Every row gives one point. Before rounding, the points of a table are all equally far from one centre. They may lie mostly on one side of it. Where is the centre, to within rounding?

Points, 7 rows:
-0.3, 4.7, 3.0
1.1, -2.1, 1.4
0.1, 0.4, 3.5
-0.4, 0.1, 3.7
2.9, 3.3, -0.2
1.1, -3.0, 0.1
-4.9, -3.8, -5.3
Centre: -3.1, 1.6, -2.0

Points:
2.2, 2.5, 3.6, 5.6, 0.5, -1.0, 3.6, -0.1, 0.9, -2.1, 0.5
4.7, 0.2, 5.6, -0.6, -0.2, 0.4, 3.7, -1.4, 2.4, -2.9, 1.6
3.8, -1.2, 3.6, 0.7, 0.6, -0.1, 5.7, 2.1, -1.0, -1.3, 4.5
-0.1, 6.8, 2.1, -2.6, 0.3, 0.8, 4.9, -2.9, -2.7, -1.5, 1.3
2.7, -0.3, 3.3, 1.8, -0.5, 1.9, 2.0, -5.0, -1.6, 2.2, 0.5
4.0, 3.5, 4.0, -1.9, -2.2, 0.5, 5.3, 0.5, 2.7, 0.6, 1.6
3.8, -0.1, 2.2, 4.0, -1.1, -0.9, 2.6, -2.9, -2.3, -0.7, 3.3
1.3, 6.5, 3.3, -0.8, -0.7, -1.3, 2.6, -3.1, -1.6, 0.0, 3.7
2.3, 3.4, 5.9, 1.4, -1.2, -0.8, 1.8, -1.9, 3.4, -2.5, 2.8
4.5, 0.5, 3.2, -1.3, -1.5, 0.1, 4.5, 1.9, 0.9, -3.0, -2.1
-0.7, 0.7, 7.1, -0.1, -0.7, -0.2, 4.8, 0.2, 0.8, 0.8, 4.6
2.4, -0.6, 3.2, -0.6, 3.1, 2.0, 5.8, -0.8, -1.6, -5.3, 2.8
1.9, 4.8, 1.6, 0.8, -3.9, -2.4, -0.6, -1.8, -0.1, -1.8, -0.3
1.0, 1.2, -0.2, -4.0, -2.5, 5.4, 3.8, 0.2, -3.4, -3.7, -0.1
3.4, 3.5, 4.5, -1.0, -0.7, -1.3, 3.0, 0.9, 0.2, -4.9, 4.5
Centre: -0.4, 1.2, 1.0, -0.3, -0.3, 1.5, 2.1, -0.1, 0.1, -1.3, 1.7
